Rows are points. Each copy is the shape, with its points in the same order, turned, moved and blurred by noise. Some copies are also mirrored. Which?
(in the rows, 128 means zero)

Shape:
[[158 114]
 [181 109]
 [111 190]
 [104  76]
 [147 111]
 [121 192]]
Copy 1, 6 rows:
[[131 168]
 [131 186]
 [183  93]
 [ 71 132]
 [116 163]
 [192 106]]
Copy 1 is: mirrored
Copy 2:
[[ 66 114]
 [ 51  98]
 [157 101]
 [ 74 181]
 [ 76 124]
 [155  93]]
Copy 2 is: only turned

Shape:
[[116  85 105]
 [208 151 191]
 [190  78 188]
 [ 93  93 140]
 [147 121 159]
 [133 154 133]]
Copy 1 (6 x 3):
[[ 94 112 142]
 [226 125  84]
 [166  68  67]
 [115  83 159]
 [163 104 124]
 [166 139 150]]
Copy 1 is: only turned
Copy 2, 6 rows:
[[161 138  97]
 [ 90  63 193]
 [143  40 144]
 [127 123  76]
 [112  98 131]
 [ 97 139 140]]
Copy 2 is: only turned
Copy 3:
[[ 80 100 120]
 [151 136 235]
 [ 80 118 227]
 [ 77 139 122]
 [111 134 168]
 [139 132 151]]
Copy 3 is: only turned

Shape (9 x 6):
[[111  71 199 128  85  70]
 [149 129  64 112  90 178]
 [186 163 112 127 148 134]
 [188 122 114 213 110 131]
 [110 181  97  72 116 120]
 [ 62 109  88  94 138  92]
 [174 179 170 173  97 201]
 [150 181 111  74 148  98]
 [174 100 137 135 160 124]]
Copy 1 (9 x 6):
[[147  76  89 119 133  21]
 [123 105 135 166  96 189]
 [104 167 177 148 127 137]
 [ 19 127 116 120  86 120]
 [164 160 116 177 152 164]
 [178 106  89  90 161 159]
 [ 86 185 124 179  30 108]
 [153 164 156 155 181 145]
 [ 98 126 179 103 105 100]]
Copy 1 is: only turned
Copy 2 (9 x 6):
[[ 42 182 185 103 138 103]
 [151  69  76 101 100  87]
 [178 146 105 134 102 151]
 [178 148 163 145  49  82]
 [147 110  92 120 188 125]
 [100  61 169 114 199 129]
 [137 167  65 202  79  81]
 [165 148 111 123 176 162]
 [134 143 148 124  73 158]]
Copy 2 is: only turned
Copy 3, 9 rows:
[[ 53  89 176  48 161 132]
 [155  89 114 168  54 147]
 [189 116 160 149 112  89]
 [187  37 193 136 145 148]
 [144 147  75 125 108 103]
 [ 66 107  78 152 158 113]
 [209 136 200 125 110 186]
 [152 150 109 129 127  63]
 [127  94 193 144 126  92]]
Copy 3 is: mirrored

Shape, 13 rows:
[[112 155 122 153  85  94 109  88 125]
 [ 77 135 116 104  99 130 105 121 130]
 [ 88 154  97 122 163 102 151  96  95]
 [249 123 115 143 107 143 123  96  89]
 [198 134 165 117  97 146 133 106 117]
 [113  75 103 138 132 107 134 115 127]
 [ 94 158 103 141  97 157 136 108 151]
 [233 147 100 111  93 103 130 121 132]
 [100 118 118 142 133 129 141  15 117]
 [107 135 136 154 102 149 125 116 129]
 [108 105 105 120  93 136  99  75 141]
 [ 82 160 109 135 133 146 102 117 101]
 [119 154 109 128  91 140 158 101  69]]
Copy 1, 13 rows:
[[131 191 142 113 125 154 111 129 168]
 [104 136 139  91 148 147 101  94 142]
 [109 164 102  77 119 156 164 122 107]
 [128 188 224 205 117 128 151 148  87]
 [132 156 178 185 158 141 112 155  91]
 [107 125 139 135 130 148 179 103 157]
 [155 161 141  95 170 126 116  93 133]
 [158 148 229 160 100 151 131 165  94]
 [127 208 102 137 156 199 161  87 128]
 [127 163 133 130 165 113 121 109 145]
 [123 158 154 135 149 171 119  75 152]
 [ 99 169 121  90 134 111 116  90 120]
 [ 98 190 164  96 171 132 145 138 111]]
Copy 1 is: mirrored
Copy 2:
[[117 178 191 140 136 175 106 148 137]
 [ 76 146 165 139 113 117 111 139 137]
 [ 95 141 148 153 142 150 188 101 153]
 [193 140 126  96 163 158 167 215  76]
 [195 129 141  94 114 137 135 172 100]
 [110 111 154 179 176 116 134 152 136]
 [ 93 151 142 138 108 151 125 166 175]
 [180 165 109 144 133 168 142 179  56]
 [142 160 192 151 158 103 174 163 202]
 [110 125 159 124 124 144 118 155 155]
 [117 157 175 157 140 100 113 187 148]
 [ 69 149 148 108 139 134 146 141 155]
 [108 125 174 119 105 171 172 167 133]]
Copy 2 is: mirrored
Copy 3:
[[149 109 153  89 145 136  80 156 143]
 [116  93 141  97 147 153 129 164  92]
 [121 116 187 134 106 101 148 157 127]
 [207 154 134 101 140 126 110  24 134]
 [157 149 128 104 144 174 111  58 136]
 [132 118 125 157 151  98  99 137  91]
 [121 137 118  74 117 139 118 164 103]
 [194 165 125  98 194 124 139  75 149]
 [ 96 136 194 101 108 103  58 119 100]
 [133 116 111 106 112 151  96 143 111]
 [120 114 144  91 158 126  84 132  77]
 [123  75 145  92 103 130 132 151 111]
 [181 135 176 105 101 157 125 139 100]]
Copy 3 is: mirrored

Shape (14 x 11):
[[ 95 134 131 121 141 154 126 199 123 161  71]
 [127 141 132  48 133 143 124 120 134 116 147]
 [118 142  93 142 140 141  90 110 120 164  99]
 [ 91 133 137 132 137 145 159 116 145  84 137]
 [110 136 115 136 135  80 150 155 158 135 142]
 [105 140 137  90  88 101 138 111 108 103 159]
 [115 139 111 107 133 153 134 158 139 147 148]
 [249 124 138 151 102 146 143 164 150 138 134]
 [179 111 125 112 127  89 125 120   7 104 158]
 [110 120 137  91 136 135 100 119 154 174 112]
 [ 96 131  91 130  80 151 156 205 130 166 135]
 [ 86  97 144 151 134 133 108 125 116  93 165]
 [133 142 144 136 125 152 159 122  89 144 156]
 [126  89 125  92 128 146 143 114 141 127 130]]
Copy 1, 14 rows:
[[173  99  78 159  71 116 143 143 123 171 125]
 [142 134 123 163 155 144 157  69 119 126  98]
 [120  57 100 119 111 145 122 124 118 139 106]
 [144 148 113 118 165 115 124 142 141 121 126]
 [118 135 119 111 144 148 143 151 125 188 127]
 [129 136 128 107 181 108 158  87  82 133 136]
 [146 109 114 160 121 149 109 109 108 160 114]
 [ 99 181 165 113  43 169 121 111  73 138  71]
 [ 94 117 175  87  99 142 182  62  96  91 204]
 [106  81  95 169 130 131 162 119  99 134  84]
 [165 129 112 159 109 138  85 140  60 196 151]
 [121 109 160 131 146  90 136 154 127 102 138]
 [105 139 123 128 113 108  99  90 112 125 143]
 [118 136 115 164 140 145 151 128  98 100 108]]
Copy 1 is: only turned
Copy 2:
[[125 135  83 141 176 145 164 131 115  92  89]
 [ 95 105 132 156 114 110 150 116 198 117 148]
 [103 107 155 140 134 121 172 150  89 118 116]
 [161 101 145 130 141 135 133  83 151 141 152]
 [150 142 155  96 172  93 120 116 144 115 123]
 [118 125 184 139 124 139 106 115 180  98 167]
 [137 126 130 123 119 121 164 119 154 100 112]
 [115 177  74  74  80 116  97 184 132 171 138]
 [127 205 187 210  91 141 103 176 155 132 155]
 [ 76  97 135 134 134 108 147 117 137 111  93]
 [155 147 126  79 138 168 156 141 151  66  88]
 [169  92 165 161 109 129  97 103 132 133 106]
 [134 164 142 142  90 143 125 107 125 108 144]
 [ 99 112 145 131 112 133 142 101 170 154 113]]
Copy 2 is: only turned
Copy 3 (14 x 11):
[[148 169 163 168 107 176 118 105 107 154 144]
 [140 117 120  63 101 138 123 157  95 139 107]
 [107 106 126 139 117 135  83 117 140 150 172]
 [153 134  89 118 113 143 155 152 125  85 146]
 [112 171 140 132 130 126 107 168 126  83 135]
 [ 98 145 105  67 143 132 150 164  90 115 145]
 [148 151 148 101 109 131 122 132 134 133 141]
 [ 93 110 194 136 106  55 161  86 137  93  85]
 [ 28 110 122  95 167 128 194 166 149 174 105]
 [142 121 130 115 136 140  71 118 100 134 127]
 [142 196 196 109 124 142 137 113 128 127 182]
 [120 153  72 101 151 159 140 117 157 100 129]
 [134 133 122 114 149  96 168 142 133 151 145]
 [147  99 137  91 138 150 131 133 120 103 121]]
Copy 3 is: mirrored
Copy 4, 14 rows:
[[151 189 155  78  89 116 127 115  95  99 127]
 [119 180  75 148 166 133 114 116 134 117 111]
 [162 140 141 118 123 130  86 146  84 164 127]
 [123 136 109 159 146 113 159 146  80  86  98]
 [186 149 136 177 121 129 139 141 126  85 130]
 [141 150  72 187 128  93 107 129 126 103  84]
 [140 155 108 134 119 155 111 126 109  97 133]
 [122  63 119 117 113 110 130 102 182 112 202]
 [ 83 135 117 186 109  51  38 180 170 115 127]
 [151 177 123 128 125 150 131 115 124 164 107]
 [169 158  96 125  51 139 110 110  89  70 144]
 [ 99 135 142 198 116 117 126 130  79 111  93]
 [111 114 102 133 102 127 108 163 135 100 103]
 [115 164  93 156 123 126 152 138 115 138 136]]
Copy 4 is: mirrored

Shape, 17 rows:
[[126 162 116 192 160 192 156 184 163 139 165 180]
 [ 89 159 108 132 118 121 160 155 179  87 135 114]
 [ 55  64 183 163 116 139 150 105  95 153  90 222]
 [124 115 135 173 106 116 118  84 123 174  92 114]
 [ 86 105 188 145 138 108 145  96 170 118 154 189]
 [191 140 139 106 107 113 168  79 114 167 148 113]
 [142 136 168  88 110 123 114 114 108 210 126 118]
 [106 161  67 118 142 164 133 134 167 103 187 153]
 [ 91 192 137 153 140 178 118 182 162  65 142 110]
 [177 138 112 115 135  87  97 101  96 171  89 129]
 [165 109 123 108 154 166 142  90 119 151  73 100]
 [161  97 126 115  72 116 140 122 109 182  95 105]
 [105 147 110 121 150 142 139 156 197 148 110 122]
 [101 191 127 152 118 167 144 124 197 114 116 164]
 [ 63 192 114 159 172 145 184 156 147 117 127 141]
 [129 182 121 122 127 145 156 168 164  98 121 173]
 [186  99 149 126 129  93 127 130 122 172 103 104]]
Copy 1 (17 x 12):
[[136 120 120 138 216 151 126 127  35 117 132  96]
 [113 187 105 136 166 124  81 162 102 171 131 129]
 [119 120 211  94  85 240 122 147  76  68 139 135]
 [126  90 124  88  86 168 111 108 126 156 124 114]
 [ 84 161 144  99 159 209 137 146 123 108 154 152]
 [174 124 111 134 110 135 129  84 179 148 188 128]
 [142 138 158  98  78 124 185  79 151 144 141 103]
 [ 86 148 131 173 194  96  87 129 103 117 142 119]
 [115 172 106 145 170 106 115 143  31 165 103 161]
 [161 104 152 130 103 140 122  82 180 149  85 118]
 [176  91 125 102  96 101 128 136 153 117 119 147]
 [174 127 118 119  56 148 127 110 157 136 142  83]
 [122 154 123  94 167 103 113 159 108 141 109  93]
 [115 167 118  81 181 131  79 122  67 130 127 136]
 [134 148 175 121 190 121  91 167  61 172 133 133]
 [154 187 134 136 177 128  88 122  86 124 108 133]
 [176 116 110 122  98 161 163 122 171 153 116 101]]
Copy 1 is: only turned
Copy 2 (17 x 12):
[[ 93 127 165 149 128  90 215  94 139 153 138  39]
 [166 111 134 142 115 125 174 151 124 118  89 103]
 [125 218 150 221 146 165 130 118 217 143 181 115]
 [112 169 130 122 143 169  90 159 136 174 154 102]
 [141 171 156 215 114 111 146 156 132 128 181 123]
 [119  91  99 124 150 150 113 125  97 182 196 146]
 [133 131 158 119 170 185  90  96  95 141 197 124]
 [106  59 179 148 137  94 178 146 144 115 115 102]
 [143 137 146 116 149  66 177 115 114  92  73  75]
 [101 135 124  85 187 194 125 168 116 142 190 129]
 [ 99 117  75 103 142 164  95 126 148 111 181  92]
 [150 127 121  87 141 194 102 118 152 176 181 132]
 [145 107 150 130 114 156 157 139 118 102 131  56]
 [158 113 140 167 157  97 157 152 131 133 123  42]
 [113 129 125 185 139 140 194 117 116 116  74  67]
 [162 108 132 145 167 113 203 129 132 120 136  80]
 [124 152 112  79 126 180 129 135 108 151 203 129]]
Copy 2 is: only turned
Copy 3:
[[142  64  77 102 134 198  84  91 112 136 157 206]
 [114 102 139 103 103 126  94  83 131 180 104 135]
 [ 93 142 180  82  68 185 148 202 171 107 164 249]
 [115 153 143 171 119 113 115 173 146 103 112 189]
 [ 94  92 163 130  81 200 142 152 204 146 141 152]
 [ 84 120 148 161 164 146 155 159 110  79 110 104]
 [ 87 187 148 139 153 154 120 134 123  60 131 144]
 [103  78  86  80 150 146  67 115 163 173 137 137]
 [125 130  90 101 104 165  99  61 116 208 110 157]
 [138 174 158 170 187 104 130 145 143 103 159 145]
 [123 148 109 120 140  89 178 141 125  83 146 149]
 [140 172 170 143 136 107 104 167 105  71 106 141]
 [127 110 127 115 107 116  88  63 151 118 134 150]
 [ 98  93 101 128  75 149  81 112 126 159 169 148]
 [ 81  73 124  98 135 144 110  68 130 169 133 214]
 [125  91 144 102 116 161 110  96 106 170 178 142]
 [161 162 166 156 158 130 154 131 127  80 113 135]]
Copy 3 is: only turned
Copy 4 (17 x 12):
[[ 62 162 190 181 118 165 151  89 132 178 104 202]
 [ 99 121 126 138  71 145 105 134 158 190 153 164]
 [ 81  62 159  82 132  67 146  94  66 120  42 173]
 [ 94 131 151  77 170  84 118 124 127 109 153 150]
 [ 68  98 184  84  84 132 124 115  96 164  81 110]
 [ 65 166 122 145 162  98  83 134 136 121 126  73]
 [ 57 137 118 108 172  73 143 131 186 111 104  97]
 [105 126 158 172  92 193 102 101 184 151 109 156]
 [ 97 130 161 172  53 155 169 168 169 168 152 192]
 [134 138 139 117 210  85 116 147 164 136 124 104]
 [142 193 105 124 148  91 130 128 128 101 114 130]
 [ 79 128  71 111 194  92 116 130 137 116 137 128]
 [106 167 128 104 107 139 134 109 180 182 118 167]
 [ 78 156 175 122  84 148 103 159 154 167 102 200]
 [105 133 179 163  63  97 118 102 160 195 123 197]
 [ 84 134 143 165 110 141 115 161 149 200  94 174]
 [100 149 104 111 190  97 146 132 130 149 143  92]]
Copy 4 is: mirrored

Shape, 18 rows:
[[105  59  85 131 121 144 145 150  94 105 109  98]
 [ 73 168 129 127 137 105  85 154 102 127 125 193]
 [102 194 147 130  91 113  97 146 168 101  48 161]
 [132 105 168 174  91 121 110  87  95 130 156 125]
 [109 186  96  83 144 178  81  51  69 123 163 222]
 [116  58 140  84 166 148  91 149  88 138 144  97]
 [167 156  79 106 153  85 183 110 148 106 120  82]
 [119  92  60 110  87 134 117 136  96 131 181  60]
 [139 145 123 217  98 138 141 161 132 124 144 125]
 [122 138  60 116 148 195 136 131 138 173 212 115]
 [137 145 166  91 144 161 122 139  87 109 167 116]
 [148 151 144  69  90 156  97 117  91 167 135 152]
 [ 71 165  91 136 131 108 174 107 104 135 174  89]
 [142 144 142 134 104 125 156 128 192  82 153 155]
 [125 160 146 144 123  94 175  76 151 134 159 159]
 [ 68 138 169 113 144 134 159 151 135 157 113  61]
 [108  93 100 170 148 154 142 135  71 149  78  93]
 [127  76 126  95 111 153 214 179 146 153  83 140]]
Copy 1:
[[167 122 131 170 180 136 147 164 109 115 181  97]
 [174 181 140 131  70 102 106 175 137 162  85 117]
 [127 212 128  81 101 167 157 163 128 162  89 156]
 [164  81  80 149 146 122 118 138 132 135  90 179]
 [150 105 154 152  40  84 100 162 249 171 143 163]
 [154 119 106 197 161 124 153 124 162 154 140  64]
 [ 87 103 136  69 136  82 170  97 105 118 170 120]
 [118 130  89 181 164  87 114 107 111 107 194 122]
 [148 132 133 114 156 137  84 123  88  79  69 151]
 [146 122 133 151 129  98  50  49 174  92 177 109]
 [113 104 157 163 160 103 109 120 162 182 116 112]
 [134 159 114 152 144  91 123 128 214 166 116 160]
 [163 112 161 121 121  78 107  85  83 142 176 157]
 [114 118 110  59 120 165  83 135 127 146 125 124]
 [158  86 112  53 114 115 104 106 134 163 115 162]
 [167 156 158 143 165 150 160  65  95 182 128 133]
 [193 128 168 177 160 119 188 128 127  77 139 133]
 [183 174 146  73 217 156 127 132 152 128 168  89]]
Copy 1 is: only turned
Copy 2 (18 x 12):
[[137 108  81 165 103  88 132 153 159 194 170 139]
 [189 142  83 136 126 161 110 124  95  79 149 151]
 [182 111 147 204 123 172  96  98 106  93 101 103]
 [142 118 105  91 154 111  75 149  81 170 122  97]
 [184 155 158  94 200  93 153 136  83  52 210 153]
 [139 176  69 139  91  64 172 158 104 175 130 125]
 [117  95 182 132  91  86 132 121 168 148  82 190]
 [ 81 150 110 152  79  40  79 163 133 155 166 158]
 [108 133 107 127 142 154  52  82 130 180 122 136]
 [ 59 205 122 112 138  72 138 105 150 134 176 164]
 [167 196 125 134 154  88 129 142 108 151  99 152]
 [125 161 132 162 172  98 140 159  55 112 127 144]
 [110 120 102 103 131  77  81 139 186 109 112 169]
 [117 150 187 128 130 169 108 138 150 147 103 109]
 [125 103 154  75 157 147 114 138 133 110  95 132]
 [130 144  64 168 131  75 123 117 168 133  51 122]
 [147  78  58 153 138  77 128  93 140 185 142 149]
 [ 85 112  94 200 151 157 185 160 170 180 108 146]]
Copy 2 is: only turned
